Each row is a point. To make a cloud, some directions were put in groups of two or more. Within a group, all points are equally far from the middle, so they leave a hole (a ring in 2 directions, a hollow ball in 3). The other directions are filled evenly. Then the cloud was stretched, turned, moved and blurred a little. Count the holes, and give their numbers of directions, smallest first.

Cloud (21 x 3):
[[  2 -38 -19]
 [-53 -11 -24]
 [  5  28 -31]
 [-60   8 -18]
 [-29  12  15]
 [ -6  31 -34]
 [-43  18   6]
 [ 33   4 -26]
 [ -7 -14  17]
 [ 28 -21   5]
 [  8   0  18]
 [-13 -25 -42]
 [-33 -23 -36]
 [ 27 -17 -35]
 [-26  38 -21]
 [ -7   2  20]
 [-15 -21  12]
 [-53  16 -36]
 [ 29  -8 -35]
 [ -6  21  13]
 [ 33  -4   4]]
Holes: 1 (3)

Cloud (19 x 3):
[[-18 -41 -50]
 [-31  10  10]
 [ 26 -33  -9]
 [-34  15 -13]
 [-23 -26 -52]
 [  9  55  -6]
 [ 19  -3 -45]
 [ -1 -53   5]
 [  2 -10 -49]
 [-60 -10  -4]
 [  8 -49 -18]
 [ -3 -25  26]
 [  0 -57  -8]
 [  0  37 -29]
 [ 39  18  35]
 [-31 -12  23]
 [  7 -51 -17]
 [ 37  -3  26]
 [-41 -22  22]]
Holes: 1 (2)

Cloud (19 x 3):
[[ 10  43  60]
 [ -8 -36  34]
 [ 33 -20 -32]
 [-43  18  32]
 [ -3  36 -35]
 [ -1 -40 -49]
 [-23 -48  25]
 [-23  22  46]
 [ 58  -7  50]
 [ 36 -29  27]
 [ 48  18 -33]
 [-46  -3  37]
 [-49   1  36]
 [ 12 -36  30]
 [-25   3  48]
 [ 31  58 -19]
 [ 58 -20   9]
 [-43  33 -25]
 [ 18 -36 -33]]
Holes: 1 (2)

Cloud (32 x 4):
[[-12   1   1 -28]
 [ 14 -33  -6 -19]
 [-20 -48 -16  -8]
 [  2  20  53 -10]
 [  0  -1  45 -12]
 [ 30 -24 -14  -4]
 [-25 -13  -7   1]
 [  0  16  10   4]
 [  9  25  30 -29]
 [ 10 -35  24   1]
 [ 32  25  16 -16]
 [-14  28  -6 -30]
 [-39   4  -2  18]
 [  7   9  23 -11]
 [ 11  -6   1 -22]
 [ 16  -1 -23  10]
 [  1  -4  22  23]
 [  7   7   7   4]
 [-14   3  32 -40]
 [ 20 -38  33   5]
 [-40 -35   7  20]
 [ 22  -4 -15  34]
 [ 16 -35   4 -18]
 [ 30  20  55  -6]
 [ 11 -16 -19 -11]
 [-11  -8   8 -15]
 [ 26 -39   2   0]
 [ 28 -23  60 -15]
 [  0  -1  -5   6]
 [-18 -28  15 -32]
 [ -9 -17   3  19]
 [ 24 -12  12 -28]]
Holes: 0

Cloud (28 x 4):
[[ 26  -2  34 -25]
 [ -9   0  60 -37]
 [ 10  -3  60 -12]
 [ -3  42   7  12]
 [-12  33  -6   5]
 [  2 -25  32  20]
 [-18  16  53 -36]
 [  7 -24  16 -39]
 [ -6   8 -22 -36]
 [-28   0  -5   5]
 [  6 -10 -30   6]
 [-12  13   8 -46]
 [-38 -37   4  -4]
 [ 33   8  17 -33]
 [ -4  21  45 -35]
 [  1   3 -11  25]
 [ 10   0 -40 -19]
 [ 25  10 -18 -42]
 [  7  25   8  32]
 [-18  30   4   5]
 [-16  11 -22 -17]
 [ 44   8  17 -22]
 [-41 -18  16  12]
 [-17  14  -6 -37]
 [-14   8 -13 -37]
 [ 19  19  50 -13]
 [ -2 -36  -2  -1]
 [ 21 -19   0  17]]
Holes: 1 (3)

Cloud (51 x 6):
[[-19  19  19  -6 -15 -52]
 [ -1   1 -12  14 -30  28]
 [-44  -6 -16 -11   8  17]
 [ -8  -1  34   2  -6  18]
 [  9  -1  -2 -24 -38  27]
 [ 15 -52  -4  -2  39  19]
 [ 29 -19   2  -1 -12 -20]
 [ 12 -31  11  -5 -23  -5]
 [ -7  20   6   8 -45   0]
 [ 15  17 -22  -4 -31 -18]
 [  0   2  -4  -6  -7 -60]
 [-48 -17 -21  -9 -16 -11]
 [-16  35  21  13 -37 -33]
 [  8 -16  14  -6 -37  14]
 [-25  29  -5   6  35   8]
 [ 14  13 -32   5  18   4]
 [ -1 -19  -3  55  19 -30]
 [ -8 -32  24 -42  23   0]
 [ 24  15  34   5 -40 -21]
 [ -2  -1 -39  27  -1 -13]
 [ 10   3  29   2 -27   7]
 [ 11 -23 -23  -3  29  19]
 [ 24  21  42 -11 -31 -18]
 [-40  -9 -27   1  27  18]
 [ 11 -31  -9   5 -34 -49]
 [ 19 -46  -1   6  -3  31]
 [-20 -50 -15  -8 -16 -22]
 [-24   2 -21  38 -20  10]
 [ 46 -31  -1  17  -5 -24]
 [-24  19   0 -16 -16  18]
 [-42  15  18  11 -15 -10]
 [ 19 -23   9  21 -32  10]
 [  7  21 -16   6   1 -31]
 [-19 -27  35 -33  32 -10]
 [  0 -11  -9   9  35   5]
 [ 13  24 -47  19  14   0]
 [-37   2 -45  17  49  -4]
 [-11  11  18  60 -23  -8]
 [ 50 -34 -28  19 -41 -15]
 [-22  26 -39  38  -8 -43]
 [ -4 -18  22 -21  20  -8]
 [-27 -15  35   1  -4  -4]
 [ 33  -2  -6  11  -6 -30]
 [-42 -32  23  53   1  -7]
 [-35  35  22  23  -7  20]
 [-30  33  24   1 -48  25]
 [-49  10  23   8 -15   8]
 [-32 -22 -49  14  -9 -24]
 [  6 -58  20 -23  39   1]
 [-33  25 -29   9 -37  -7]
 [ -1  28 -55  26  22 -12]]
Holes: 0

Cloud (51 x 6):
[[  5   5 -14 -27  -3 -22]
 [ 17  17  22  23  27  -3]
 [ 13  -9 -24   7  29  15]
 [ -4  -7  27 -34  14  27]
 [ -2 -14 -13 -15 -23  27]
 [ -8   6 -19   0 -10 -13]
 [-11  17 -17 -36  14  -7]
 [ -9 -23 -17 -40 -14 -28]
 [ 17 -13  48 -22  12 -12]
 [  2  16  10 -27 -26  -9]
 [ 10  18  -3   9   6  13]
 [ -9  -3 -13 -11   6 -39]
 [-16  10  21 -27  31 -51]
 [  0   7  12  21  22 -23]
 [-23 -33  21 -20  14 -23]
 [  1   0  22 -25 -17  14]
 [ 24 -13   7  12  22  25]
 [-31 -23  -9  -8 -11  25]
 [ -4   2  -8  11  54   7]
 [-27   0  31 -18  60   3]
 [-13 -52 -39   2 -26 -16]
 [ -2 -23   5 -28   9 -31]
 [  7  37 -11 -41  21  31]
 [ 15   1 -25  -5   6 -17]
 [ 23 -16 -22   3  -8  31]
 [-11 -34  -1 -33 -22 -10]
 [ -5   8  24 -14  -3   5]
 [  6  20  19 -39  59 -15]
 [ 31   6 -12  -7  31  12]
 [-21  -7  34 -17  33  32]
 [  9 -20  14   5 -15   9]
 [-15  -7 -12 -27   3  38]
 [-14 -42 -28   3 -19 -36]
 [ 12  12  18 -25  51  -3]
 [ 13  -2  15  11  14   2]
 [-35  -7  27 -16  38   8]
 [ 17  12  -9  25  11  48]
 [ 14 -44  -2  -7 -17 -19]
 [ 33  -8  25 -31  -2 -13]
 [ 21 -17   6 -14  41 -25]
 [ -5  20  17 -11 -22   0]
 [ 20  -9  15  16   2  18]
 [-24 -28   8  -7 -14   4]
 [ 30  -9   2 -11  44  16]
 [ 21 -23  12   1  -7 -18]
 [ -3   8  -2  26  -2 -41]
 [-19 -24  35  -6   9 -24]
 [-11  11   5  -8  58 -26]
 [ -4  -7  14  -5  32  -8]
 [ -4  -5   5 -13  15  41]
 [ 19  21  -6   1  23   8]]
Holes: 0

Cloud (48 x 6):
[[ -8 -15   2  -8  -2  23]
 [ -4  -2  -5  -2  -2 -28]
 [ 27  10  16  12  -8 -42]
 [ -4  10   9  10   7  -5]
 [  0 -16 -15  -8   7  34]
 [-22 -10 -15 -10  49  -4]
 [-24  -7   0 -34  23  25]
 [ -6 -11 -35   4  14 -10]
 [-20 -23  16   2  -8  29]
 [-28   3  -9 -17  11 -27]
 [-34  25   4 -13 -16  12]
 [ -4  30   0  28  14  -6]
 [ -9 -31  -6 -14  13  29]
 [ 26   8 -30 -26  26 -18]
 [  0 -13  -8  -6 -25 -16]
 [-20 -16  -6 -26  29 -15]
 [ 18  -2  -4 -23  -1 -43]
 [-37 -19   8  -9  14  32]
 [  4  26 -17  24  33 -48]
 [ 10  21 -18 -39  -4 -30]
 [-29  18 -23  14  -1 -28]
 [ -4 -13  -7  12   3  12]
 [  5 -25 -36 -10   7  16]
 [-15 -15  -6 -19  26  49]
 [ -2  -8   6 -17  13 -25]
 [-16  21  -6   0  36   8]
 [-24 -12  15  12 -15 -22]
 [  7 -36 -18 -26  23 -12]
 [-45  12   4 -20   8  19]
 [ -6  21  -6   0 -19  13]
 [ 15   0 -18 -16  19  25]
 [  7  -5 -19 -55  -2  -9]
 [-19 -14   7   8  37   2]
 [ 17  18  12 -12 -24   3]
 [  0 -27 -10 -43  -4  17]
 [  3   1 -22  -8  11   0]
 [-28  18 -12 -22  16 -60]
 [-28   3  18 -19   7 -28]
 [-12   6   6 -12 -21  -3]
 [  9  27 -27 -23  37 -48]
 [-41   4 -32  -5  12  -8]
 [-26   3 -42 -26  33  -7]
 [ 19   0   9  -2   2 -27]
 [ -3 -17 -14 -30  14  -6]
 [-13   0 -19  -5  15 -11]
 [  0   6 -40 -32  12   0]
 [-46  -5   4  -5 -11  32]
 [ -7 -34 -11  -8 -23 -15]]
Holes: 0

Cloud (71 x 8):
[[ -4  -9 -21 -39 -12 -37 -17 -23]
 [-24   5   0 -12  22 -60 -15 -14]
 [ 15   7  -5 -22  29  39  34   3]
 [ 11 -24  -5   6   4 -35 -13  38]
 [ 29 -24 -11 -23 -16 -44  -5  25]
 [ 33  -1  16  11   4  16 -26 -26]
 [ 35  37  -6   6   9  22 -24  -5]
 [  9 -12   1 -40  20  -9  19 -11]
 [-13  -8  38 -19  11  49   6   6]
 [ 27  -5 -25   8  -6  34   6  -6]
 [  5   9  -3  -4 -28  36  10  21]
 [ -8  22 -42 -23  -3 -39   4 -20]
 [-30 -30   8 -28  -9  16   9  -7]
 [ 13  13  -3 -51 -23   6 -14  -5]
 [ 11 -10 -28 -13 -10 -49  -1 -31]
 [ 19   3 -21 -32  17  27  19  -9]
 [ 34  24  27 -17  18 -25 -44  -2]
 [ 29 -16 -34  -7 -38 -38   0  -9]
 [-20   2  30 -11  12  28  -5  30]
 [ -3  20 -20 -37  26   3  14 -13]
 [  1  20   1 -22 -32 -12 -11  17]
 [  2  36  -2  -9  27 -49 -24   1]
 [-10  27  -2 -41  23  33  -4 -12]
 [ -3  17  39  -5 -18  -4 -25   5]
 [ 36  15  -6 -26  -5  -7 -31 -22]
 [  0  17  18 -11  20 -22  -5 -34]
 [-14 -22  31 -42  -1  14 -19  10]
 [  4 -28  -5 -39 -16  13   4  37]
 [-30 -11  23 -22  21  -8 -22  24]
 [-23   2  16 -51  -1   2 -12 -24]
 [  2  42 -11  13 -11   1   3  -4]
 [ 20  19 -22  -8   9  13  34 -21]
 [ 42   9 -27 -13   1   1 -12 -13]
 [-31  33  -2  -4  14  43   6  -9]
 [ 53   0 -11 -11 -23 -10   9 -31]
 [-29  10 -11 -51   0 -30 -25 -14]
 [  5  38 -11 -16  34  23  -2 -21]
 [ -7  22   2 -27 -11   7   6  36]
 [  8 -16  -6  -4  -2  24  -4  42]
 [-12 -30  21 -41  15   3   0   6]
 [-16  18  10 -35 -28  15  -7 -10]
 [ 35 -11  -3  -1  22  38   5  14]
 [-21   3 -10 -11  -6  10 -17  41]
 [-19   3  26 -40 -15  40   6  -1]
 [-19  28 -39  -5  25  -8  25   8]
 [-10  -5 -21 -20  18 -29 -32 -24]
 [ -8  23   8  11   1  15  -1  32]
 [-17  49 -41 -26   7 -11   7   6]
 [-20 -15   1 -26  26  -8  19  -8]
 [ 21   2 -47  -1  -5  12   4   9]
 [ 40   9 -18  30  -1  -2   9  -8]
 [ 16 -33 -12   9 -39  -1 -17   1]
 [  5  13  31 -21   0 -34 -23   5]
 [ 26  -7  16 -31  24 -12   4 -22]
 [ -2  38   9  -6 -22  12   2 -13]
 [ 48 -14 -24 -39 -25  10   5  10]
 [-44  26 -24 -13  -5 -11  17  -3]
 [ 42  12 -27 -23 -10 -25   8 -16]
 [ -4  -9 -27 -24   1 -11 -22 -17]
 [-10 -20   1   6 -20   4  -2  38]
 [-25  -3 -26  -1   1  18  -4  34]
 [ -9 -26   0  22  16  21  13  11]
 [  6   7 -24 -20 -24  29  22  24]
 [ 23 -10   5 -26 -22  31 -21  -1]
 [-15 -15  33 -31  -8   3 -20  25]
 [-13  20 -33  23  30 -21  13  -1]
 [  0 -26   5 -27 -12   9  21 -28]
 [ -9 -17 -41 -38 -15 -23  19  -7]
 [  9   4 -42 -11  12 -39  20  12]
 [  1 -24   3   1  36  -7 -11  -5]
 [-32   8   6  -6  43  10  -2   5]]
Holes: 1 (6)

Cloud (85 x 8):
[[ 11   0  19   2   6 -58 -13 -20]
 [  6 -11 -31   1 -40  13  24 -32]
 [ 37   2 -27   3  14 -18  28  -6]
 [ -8 -31  -1 -11  38 -28 -32 -12]
 [ 20   0   7   6 -14  33   6   0]
 [  2  -9 -31  10 -12 -23  23  37]
 [ 27  14 -23 -38  -2   6 -26  -8]
 [ 38 -10  -7  17  16  22  -9   1]
 [ 25   1   8   0 -11  25   4 -30]
 [ 47 -26 -16   3   2 -24   6 -23]
 [-36 -16   5 -19 -23   3  -4 -19]
 [ -3 -22  23 -30 -38 -10  -8 -19]
 [-14 -24  -5 -27  -6  10  -4 -46]
 [ -8   2  18   8 -15  14  49   4]
 [  3 -25  47 -20  43  -5 -23  -2]
 [ 28  27  11 -15 -11 -18 -10  29]
 [ 10 -16   6  15  37   3  47 -18]
 [ 28 -15 -33   2   6 -41  -7   6]
 [ 17  -7 -27  33  15  -3  27  25]
 [ 32   6 -19 -17 -42   0 -20  -7]
 [ 10  -3  34  41   2 -13  10 -25]
 [  9  -1  39 -12 -10   3  25   3]
 [ 19   9  -1  -2  -3  15 -38  27]
 [ -6 -46   8  -6  31   0 -14 -24]
 [ 13 -35 -38  17  -4  -2  29 -21]
 [ 47   5 -23   2  25 -19 -22 -14]
 [  4 -17 -23  -9  -2  17  19 -56]
 [ 15   0  15  -1 -18   9  27  32]
 [ 20  -2   5 -45  11  23  15 -10]
 [ -1   7 -32  13  60   2   7   3]
 [-13  -7 -42  30   8 -10 -10  -4]
 [ 13 -20 -15 -25  22 -22 -54   5]
 [ 22 -23 -13 -48 -14  -7  -3  11]
 [ -2  -8 -33  26   2 -31   7  22]
 [ 19  23 -30  31  18  -5  14  -2]
 [ 10 -36  -1  38 -15  -7  20  -7]
 [-11  12   9   2 -22  23  39 -29]
 [ 14  -1  26 -15  -8  29   3 -11]
 [  5 -21 -27  -3  -5 -14  36  34]
 [ 56 -21  10  -6  23 -10  -7 -28]
 [ 24 -20  31  -6  11 -41   7 -32]
 [-26  11  25  24  -6  -2  30  -8]
 [  8 -28 -11 -23 -14  24  -5  12]
 [ 27  30  -4  -1 -32 -14   5  15]
 [-35   5 -11   7 -37 -19   1 -19]
 [ 33 -23 -21  34 -21 -25  -5  18]
 [  3 -24 -17  33 -31   0  35   8]
 [ 20 -26  24  30 -43 -15   8  21]
 [-13  -3  47 -11  -1   4   9   4]
 [  5  28 -23  37   8  -3  10   2]
 [ -2  -4   7   2  31 -30  19 -41]
 [-19  34  -5 -10   3  16  -6   9]
 [ 21 -19 -42  21 -17 -21  23   0]
 [ 36   2 -27 -25  29 -13 -30 -16]
 [ 14  16 -21  -2  46   5 -23 -18]
 [ -8 -28  23   4  54  -9   6 -10]
 [-15  10 -14 -44   3  -9 -26 -23]
 [ 34  -4  -9  33  -7  12 -14  16]
 [ -8  -1 -11  24 -20 -29 -20 -36]
 [  9  -8  25  -3  57 -11 -20 -30]
 [ -1 -27 -22 -13 -26  19   8 -26]
 [ 18  -4 -10 -21  16  35  14 -33]
 [-29 -24  26 -21  -3  -1   8   7]
 [ 23  -3 -38   2  18 -31 -21 -20]
 [-15 -26  34   6  17 -23  15   9]
 [ 22   8 -22  -5 -40 -31  16  13]
 [-16 -28  12 -14  27  30  -1 -16]
 [ -4   5  -2 -25  20  -4 -32 -47]
 [-21 -11  20 -27 -29 -23  -1 -17]
 [  4  -8  25  26  -7  21   4 -21]
 [ 30 -18  -4  30 -18  14 -11  12]
 [ -4 -32  32 -15 -26 -33   5   0]
 [-19  26  21  20 -10 -11  13 -11]
 [ 35 -15 -18  -3 -19 -43   7  15]
 [  7 -18 -44   3  40   8  -7  13]
 [ 18 -12 -30   6  50   4   4  21]
 [ 13 -22  15 -22  32 -20  15 -40]
 [ 21 -14  15 -22 -18   6 -17 -44]
 [ 41 -36 -20 -29  12 -13 -17  -7]
 [ 35 -35 -14  20  18   3  -8   9]
 [-21  27  -9  -2   8  14  -6 -39]
 [-15   8 -24  28 -29 -12  -7  20]
 [-20 -28  -5  35   1 -16   9 -29]
 [ 12  -9  18  14  14  22   1 -38]
 [-21  14  22  31 -10   0  -8  -4]]
Holes: 3 (2, 2, 3)
